Rows are points. Each copy is the shape, with its points in the same order, stretched, turned, moved and blurred by noise. Say if it was mirrored as well.

Shape, 9 rows:
[[  3  52   0]
 [ 25  20  21]
 [-22   7 -29]
 [-73 -41 -32]
 [ -3  11  36]
 [-26  30 -50]
 [-36 -33 -97]
 [  3  37   4]
 [  0 -17   8]]
Copy 1:
[[ -4 -36  30]
 [-16 -34  -8]
 [ 11  14  12]
 [  1  81  15]
 [-32  -7   8]
 [ 27   0  29]
 [ 53  47 -10]
 [ -6 -27  18]
 [-13  13 -16]]
Copy 1 is: only turned
Copy 2 (9 x 3):
[[  -5   18   30]
 [ -28   38   29]
 [ -29  -18   -8]
 [ -38   -8  -83]
 [ -32   58    3]
 [  -4  -38   -3]
 [ -45 -107  -52]
 [ -12   19   27]
 [ -50   20  -13]]
Copy 2 is: only turned
Copy 3, 9 rows:
[[  23    1  -70]
 [  36  -25  -29]
 [ -20   34  -24]
 [ -56   76   47]
 [  40   -9   -1]
 [ -37   50  -55]
 [-121   68   -2]
 [   9   -1  -41]
 [  -3   -6   16]]
Copy 3 is: only turned
Copy 4, 9 rows:
[[-45  42 -22]
 [-19  32  16]
 [  3   2 -23]
 [ 34 -77 -36]
 [-24  -9   6]
 [ -3  28 -54]
 [ 69  -5 -34]
 [-24  31 -12]
 [ 12  -5  11]]
Copy 4 is: only turned

Shape:
[[  5 -28  -8  35 -16  25]
 [ 19  -6 -38  13   8 -12]
 [ 69  -7  14  19 -12 -34]
 [ -9 -55  38  42  63   9]
 [  1  61 -40 -50 -26   6]
 [-40  58 -16  20 -14  -3]
 [ 18  -6 -26 -52  -8 -23]
 [-43 -56 -39  18 -25  -3]
 [-33  -7  23 -38  20   4]]
Copy 1 (9 x 6):
[[ -5 -20  22  -1 -44  -8]
 [-34   4  -9  -7 -15   3]
 [-20 -25 -57 -32 -58  12]
 [-33 -41  50 -57  14 -37]
 [ 43  52 -49  33  29  -4]
 [ 20 -18 -12  46  51  -2]
 [ -1  45 -51  -2   6 -46]
 [-22 -12  18  34 -12 -71]
 [ 31  21  -5  -5  60 -70]]
Copy 1 is: only turned
Copy 2 (9 x 6):
[[ -3  23  52  -1  24  42]
 [ -5  15  13 -20  49   5]
 [-48  39  23 -49  18  24]
 [ 42  45 121 -34 -22 -11]
 [-50 -45 -66   2  19   1]
 [  8   7 -59   9 -13  26]
 [-53 -10  -6  -7  48 -29]
 [  9  38  36  39  52  -3]
 [ -7  -6  36  -7 -13 -22]]
Copy 2 is: mirrored

Shape (14 x 8):
[[ 43  24 -19 -32  37 -10  39 -41]
 [  4  32  85   5  -4 110   4 -28]
 [ 47  32 -32   2  -8 -14  -2 -48]
 [-93  37   1  12  71  -1 -18 -14]
 [ 46  11 -38  -1 -27  17  -8 -42]
 [-10  -6 -18   7  53  -2  62  -6]
 [ 47  -7  17  20  81  -7 -13 -47]
 [ 19  50  18  -8 -19   8  -5 -26]
 [ -9   8  42 -36 -22  26 -23 -37]
 [ -5  24 -21 -54 -12  10  -9  49]
 [ 54  22 -39  16 -19  -3   5  61]
 [ 39  18  33 -11  18  25 -13   0]
 [-64  22  53 -82 -19 -13 -13  13]
 [-18  24  17  19 -20 -14 -18  27]]
Copy 1:
[[ 34  37 -35  41 -78  40   4   9]
 [ -6   9  26 -73 -96  -9   1 -26]
 [ 53  44 -39  29 -48  46 -34   1]
 [ 44 -96 -21 -61 -55 -68  44  18]
 [ 35  22 -31  11 -35  50 -45 -15]
 [  6  -4 -35   3 -27 -29  51  -7]
 [ 79  29 -52 -10 -87  51  34   6]
 [ 31  39   4   2 -54  19 -27  10]
 [ 29 -14  31 -15 -58   8 -13 -15]
 [ -9 -40  19  -2 -33  42 -16  41]
 [  0  37 -20   0  -4  65 -28  39]
 [ 30  24   1 -20 -71  54   1  20]
 [  9 -54  77  -1 -40 -27   9  19]
 [ 24  -1  14 -28  -3 -10  -6  14]]
Copy 1 is: only turned
Copy 2, 14 rows:
[[ -52    2   -7   48  -40   -7   10   66]
 [   9   34   16 -101  -24  -51   49  -28]
 [ -35    7  -25   55    6  -21   34   34]
 [ -31  -72   56  -16   53  -20   10   26]
 [ -11   16  -36   16    9   -1   39    3]
 [ -36  -36  -16   16  -39  -20  -30   45]
 [  -9   11    1    7   20  -41    6   77]
 [ -36   17   19   22   -6  -18   33   -7]
 [  25   16   49  -10   -1   -4   39   -9]
 [ -48    4   21    9    3   54  -11   -9]
 [ -73   22  -46   15    9   27  -40  -16]
 [ -22   35   10   -7   -3   -2    6   13]
 [  -6   -8  121   29  -19   33   10  -17]
 [ -40   -1   28   15   26   -6  -10  -41]]
Copy 2 is: mirrored

Shape, 12 rows:
[[-12  67 -68 -20 -52 -22 -18  17 -12]
 [ 16  62 -21  41  -6 -36   6  21 -38]
 [-39   2 -35 -18  12  52  15   5   4]
 [-25   0   6 -37  50  44  22 -56  42]
 [ 44  -5 -24  40   0  48  29 -20   6]
 [ 20  19 -62 -16 -11 -38  -6  11 -10]
 [ 17  16  -4 -15  -1 -40 -14  58 -46]
 [ 21 -17  17  27  10  54  25 -12  77]
 [ 23 -45  -5  44  57   4  22  -4  14]
 [-54  13 -30 -14 -46  -2 -27 -28  -3]
 [-60  16 -41  -9  -6  15  32 -10  47]
 [ 47 -50  30  25  27  21  86 -17  15]]
Copy 1:
[[  23  -15  -26   74   34   33  -63  -56   29]
 [  18   -5  -68   24   86   34  -19  -38  -33]
 [  34  -31   24   -1  -13   21  -28   41   19]
 [ -23  -24   53   -1  -60   34   29   43   21]
 [   2  -85  -23  -18   -5   12    0    6  -14]
 [  21  -23    6   50   29   19  -41  -47  -27]
 [  15   31  -24   21   74  -12  -53  -14  -54]
 [  -6 -119   -1   50  -16   -9   16   57   -1]
 [  27  -55   10   -8    0    0   23   30  -61]
 [  21   10  -25   66  -45    9  -33  -41   57]
 [  40  -65   33   64  -14   19    6    8   53]
 [  -6 -102   36  -47   19  -39   51   39  -32]]
Copy 1 is: mirrored
Copy 2, 12 rows:
[[ 49 -75 -83  53  11   8 -39 -66  52]
 [ 61 -98 -28  12 -24   3 -56 -18 -14]
 [ 27  59 -19 -54  31 -13  17 -42  22]
 [ 19  86 -19 -41  56 -34  93  15 -27]
 [ 27  13  63 -15  -6 -45  34  22  44]
 [  6 -56 -56  34  21  -6 -37   1  36]
 [-15 -52 -61  19 -41   5 -72 -18 -20]
 [ 13  86  81  23  50 -47  70  12   2]
 [-21  20  62 -45  49 -17  17  44 -24]
 [ 35  -6 -43   5  26  63  25 -57  17]
 [ 63  59 -14 -15  95   7  10 -33  18]
 [ 12  84  85 -26  22 -19  22 103 -18]]
Copy 2 is: only turned
